Rows are points. The window is the flat piece filled in between its corners: a triangle in 3 columns, a solid with four corners in 4, and so on. A path goes straight from each point to the next, and from the last back to the first. List the points from which the path goes on through the window.
In the rows, 128 means zero.

Window (3 x 3):
[[200  94  82]
 [131 126 139]
 [ 68 143 125]]
Path:
(1): [ 94  78 118]
(2): [171  66 148]
(3): [115 161 119]
(4): [117 162 125]
(5): [  7 106 123]
(6): [149  59  85]
(7): [220 143  79]
(8): [169 153 110]
(9): [ 79  85 172]
(10): [ 93  84 119]
(11): [ 93 179 155]
(12): [ 96 160 120]
Through the window after points: 2, 4, 8, 12

Window:
[[ 94 138 117 111  93 125]
 [ 93 153  43  44  74 198]
 [ 94  69 135 109 144  43]
 [ 96 151 113  80 152 151]
 [126 130 107 135 171  62]
 [198 147 123 109 177 163]]
Path:
(1): [136 126 114  76 136  59]
(2): [ 94 112 101  29 109  46]
(3): [ 73 107 115 171 130 138]
(4): [109 119  75  89 107 159]
(5): [118 165  87  56 124 141]
(6): [108 117 114  45 174   7]
(7): [122 137  90 169 114 190]
(8): [105  87 129 134 135 100]
Through the window after points: 4, 6

Window:
[[ 89 110  91 116 122  48 157 158]
 [232  86 106 105 134  93 148 206]
 [ 85 156 194 147 136 138 108  72]
 [108  67 153 105 105 180 102 127]
 [100  95 128 145 142 154 174  78]
 [ 82 170 112  95 131 142 136   7]
 [159 113  54 159 107  91 135 217]
 [129 132 160 152  59  89 133  85]]
Path:
(1): [118 160 153 115  94 215 139 130]
(2): [121 112 145 147 125 101 123  91]
(3): [151  65 131 123 137 128  98  77]
(4): [ 79 179 176 141 117 133 137 118]
(5): [123 124 147 128 101 110 164 181]
(6): [116  87 101 130 144  78 107  93]
(7): [158 106 102 176 103  46  90 149]
(8): [131 128  55 117 111 162 190 215]
Through the window after points: 3, 7

Window (9 x 9):
[[102 161 117 171 166 172 143  97 112]
 [126 141  73  87 149 117  85 109 125]
 [137 147  75 109 156 118 170  94 123]
 [144 102  71 126 103 101 160 140 119]
 [163 154 102 115 110 126 135  94  92]
 [134 147 148  77 104  83  79 122 249]
 [159 144  70  98 139 155 155 136 105]
 [104  41 157 132 190 157 109  89 154]
 [150 147 152 186 175 121 160 129 105]]
Path:
(1): [117 148 106 117 157 136 156 139  92]
(2): [ 86 120 190 133 174 131 205  64  91]
(3): [195 178  35 156 115 143  71 155 131]
(4): [199 125  60 138 160 130 126 134 147]
(5): [118 126 104 103 120 106 138 110 114]
(6): [107 144 170 109 149 136 156 153 146]
(7): [152 148  81 128 118 117  96  75 155]
(8): [168 145  98 160 154 164 130  89 149]
(9): [117  93 139 117 162 127 127 119 134]
(10): [106 138 129 105 136 129 137 139 151]
(11): [164 102  98 150 161 118  90  48 123]
(12): [166  96 108 127 146 122  92 114 182]
(13): [ 99 127 136 101 147 126 116 104 153]
(14): [122 134 119  78 155 117 152  98 138]
(15): [139 111  80 184 144 139  67 136 168]
(16): [168 123  85 148 142 134 148 105 104]
Through the window after points: 2, 6, 8, 12

Window, 11 rows:
[[107  99 108  67 128 174  90 101 110  95 184]
 [154 113  69 126 100 151 148 135 143  77  94]
 [139 150 105  93 180 109 118 112  95 122 215]
 [116 188  71 152 155 119 126 134  17  68 185]
 [160  83 145 171  93  82 124  35  73 109 131]
 [ 80 120 113 136 229 164  72 140 133 131 158]
 [ 86 129 107 144 127 127 182 153 133  63  97]
 [183 103 204 101 143  97 151  71  30 153  79]
 [128 102 143 175 155  73  91 185 121  95 132]
 [128 182 158 105 149 162  99 181 160 143 165]
 [115 153 127 155 173  99 104 145 132  45  96]]
Path:
(1): [144 158  77 114 134  90  45  93 124 131 113]
(2): [121 124 172 126 185 146 181 155  94  84 189]
(3): [143 130 149 146 151 137 149 140 106  74 161]
(4): [ 99 133  75 134 149  95 111 117 109 120 103]
(5): [108 125 125 110 140 106 113 125 103 145 148]
(6): [167  96 129 161 154 195 121 109 113  41 149]
(7): [154 134 101 145 182 132 128 157 123  79 182]
(8): [ 69 112 126 118 173 149  76 117 113 131 125]
(9): [110 163  96 115 153 118 114 141 116  92 136]
(10): [132 116 133 133 171 143 123 143 120  93 150]
(11): [143 106 121 136 144 134 139 121  92  93 144]
(12): [ 47 249 149 121 200  51  85 137  33 126 142]
Through the window after points: 1, 7

Window (12 x 12):
[[164 136  71 191 159 116 181 152 105  84  91 183]
 [106 130 121 151 168  57 156 165  75 115 103 125]
 [147  77 117 160 201 126 158 141  79  55 134 195]
 [161  87 223 158  29 137  82 174 162 169 159 114]
 [ 56 212 122 114 181 112  87 126 170 168 134  66]
 [151 123 169  96 130  89  68 139 178 249 127 138]
 [125 170  96 103 157  56 154 109 130 109 155 150]
 [113 164 200 173  99 128 121  90 100 162 124 132]
 [161  89 161  91  63 125  58 116 139 177  96 107]
 [139 201 169 135 176  79 116 133 133  93  92 133]
 [185 158 110 169 176 117 147 151  48  93 149 133]
 [187  92 150 136 150 141 215 150  95 101 113 141]]
Path:
(1): [127 152 145 106  97 130 111 145 115 161 127 143]
(2): [ 92 170 193  80 115 129 106 153  95 148 106 159]
(3): [202 129 104 209 142  84 147 120 136 123 145 102]
(4): [198  98 110 204 138  99  81 125 118 140 153 115]
(5): [ 92 138 176 103 139 133 180 170 105 103  85 173]
(6): [145 149 105  85 187 130 130 190 100 172  87 196]
(7): [155 106 160 202 103  90 127  96 145 111 148 111]
(8): [158 108 109 160 187  18 117 123 210 139 124 113]
(9): [120 158 174 114  70 157 101 135  66 149 132 144]
(10): [127 121 134 111 148 119 139 167  99 134 122 145]
(11): [135 161 105 206 144  54 146  74 145 132 129  86]
(12): [171  79 174 166 141 104  98 120 138 141 100 106]
Through the window after points: 6

Window, 14 rows:
[[ 93 157 183  64 151 143 125 115 138 153 149 138 227 145]
 [142 152 129 249 137 187  95 100  98 177 122 133 158 168]
 [112 142 177 148 158 180 138 174 143  91  81  77  83 182]
 [148 169 156 113 218 125  97 100 125  86 113  76 103 104]
 [168 147 193 129 100 114 131  25  79 162 124  97 155 146]
 [149 142 119 205 137 164  69 170  37  99 143 197 158 131]
 [120 142 109 156 109  92  87  89  50 131  75 125 173 169]
 [137  87 136 146 206 120 116  79  68  75 134  65  87 163]
 [103 121 157 126 159  75 117 177 168 118 125 226  78 101]
 [198 109 135 145 162 145 176  55 170  74  92 115 107 131]
 [180 118 128  72 217  72 104 165 118 116 139 124  65 119]
 [ 89 139 109 127 103 121 126 170 128 125 241 137 108 128]
 [113  85 106 105 128 190  77  79 108  97 119 132 126 137]
 [140  65 111 187 124 119 181 123 130 157 147 119  70  51]]
Path:
(1): [146  97 140 167 160 129 100 121  99  86 147 107 112 148]
(2): [129 118 131 131 180 127 143  84  93 116 108  98  96 133]
(3): [ 98 186 166 133 170 244 137 108  55 150 152 168 121 126]
(4): [174 108 129 183 132 102 111  96 137 113 107 112 137 148]
(5): [143  85 161 142 147 120  96 138 150 148 112  97 136 165]
(6): [126 179 135 114 168 129 153  98 105  95 132 141  91 110]
(7): [114 151 119 111 182 118 122 117 106 135 115 169  99 139]
(8): [173  77 191 187 122 117 105 133 138  93 151  86 127 124]
Through the window after points: 1, 3, 7
